Each row of a before or after table is a point. One or more steps were done to the points. Then noise was added and the rows were shuffled. The steps act on columns, c1 being the first. Write out the steps. A step turns or swaps two columns, mirrors them in a line or flattens them onto one, adds a multiple of one to another, or multiplies or shifts one. Angles are multiples of 10 degrees, from the lower column toward the higher: turns from -170 to 170, lines from 10 to 170 but not 90. Use the fewest steps. Two steps may share a column if one is a turn and the other turns, adds or multiplies; they go together, in the order done. Otherwise the lowest column goes first.

Before, 9 rows:
[[ 0.37  0.36 -0.29]
 [-0.14 -0.43  0.26]
 [-0.27  0.02 -0.32]
 [-0.23 -0.07 -0.15]
 [ 0.19 -0.13 -0.40]
 [ 0.20  0.39 -0.56]
 [-0.10 -0.30  0.22]
 [-0.11 -0.05 -0.39]
 [ 0.18  0.14 -0.81]]
After:
[[ 0.04 -0.27  0.02]
 [ 0.24  0.03  0.69]
 [-0.16 -0.14  0.45]
 [ 0.20 -0.33  0.16]
 [ 0.10  0.28  0.50]
 [-0.33 -0.11 -0.41]
 [ 0.00 -0.21  0.83]
 [-0.19 -0.08 -0.28]
 [ 0.02 -0.29  0.28]]
Steps: turn c1 and c2 by -120 degrees; turn c2 and c3 by -150 degrees

Before, 11 rows:
[[ 0.12  0.05  0.31 -0.11]
 [ 0.38  0.30  0.68 -0.12]
 [ 0.05  0.05  0.78 -0.11]
 [ 0.56 -0.19 -0.20  0.23]
 [ 0.27  0.15  0.30  0.28]
 [-0.33 -0.87 -0.02  0.10]
 [ 0.31  0.08 -0.22  0.07]
 [-0.36 -0.36 -0.36  0.25]
 [ 0.15 -0.31 -0.06  0.14]
 [-0.16 -0.34 -0.32  0.65]
 [ 0.11  0.18  0.51  0.19]]
After (11 x 4):
[[ 0.30  0.04 -0.18  0.38]
 [ 0.14  0.04 -0.01  0.57]
 [ 0.08  0.01 -0.16 -0.03]
 [-0.46 -0.09 -0.10  0.01]
 [ 0.32  0.07 -0.16 -0.19]
 [ 0.50  0.07 -0.29 -0.12]
 [-0.41 -0.09 -0.34 -0.27]
 [ 0.07 -0.01  0.35  0.69]
 [-0.23 -0.03 -0.73 -0.10]
 [ 0.44  0.09  0.35  0.59]
 [ 0.12  0.05  0.22  0.27]]
Steps: flatten c1 and c2 onto the line at 10 degrees; turn c3 and c4 by 70 degrees

Before, 13 rows:
[[-0.49  0.16 -0.29  0.11 -0.32  0.13]
 [-0.22  0.26 -0.01  0.01 -0.34  0.15]
 [-0.46  0.18 -0.17  0.07  0.11  0.10]
 [-0.42 -0.54  0.20  0.08 -0.15  0.38]
 [-0.33  0.13  0.01 -0.11 -0.20 -0.22]
 [ 0.46 -0.25 -0.80 -0.33 -0.16 -0.17]
 [-0.11 -0.37  0.49  0.08  0.46  0.30]
 [ 0.37 -0.28 -0.38 -0.67  0.10  0.14]
 [ 0.12  0.10 -0.73 -0.69 -0.08 -0.15]
 [-0.04  0.44 -0.08 -0.08 -0.05  0.09]
 [-0.30  0.28  0.46 -0.35 -0.35 -0.12]
 [ 0.20  0.10 -0.11 -0.69 -0.04 -0.41]
 [ 0.14 -0.06  0.54 -0.47 -0.07 -0.39]]
After:
[[ 0.00  0.40 -0.26 -0.78 -0.13  0.07]
 [-0.05 -0.39 -0.25 -0.02 -0.11  0.08]
 [-0.13  0.13  0.57 -0.01  0.42  0.13]
 [-0.37 -0.14 -0.25  0.27  0.13  0.06]
 [-0.13 -0.24 -0.09  0.24 -0.34  0.05]
 [-0.32 -0.12 -0.30  0.44 -0.23  0.11]
 [-0.18 -0.02 -0.12 -0.68 -0.29 -0.14]
 [-0.34 -0.16 -0.01  0.13 -0.22 -0.08]
 [-0.40 -0.43  0.34 -0.06 -0.44 -0.07]
 [-0.08 -0.14  0.57 -0.41 -0.23 -0.09]
 [-0.17  0.15 -0.74 -0.62 -0.31 -0.07]
 [ 0.26  0.49 -0.65 -0.44 -0.31 -0.06]
 [-0.30  0.48  0.44  0.29 -0.11  0.18]]
Steps: turn c4 and c5 by 20 degrees; turn c1 and c4 by -30 degrees; mirror c2 and c3 in the line at 100 degrees; multiply c6 by 0.4
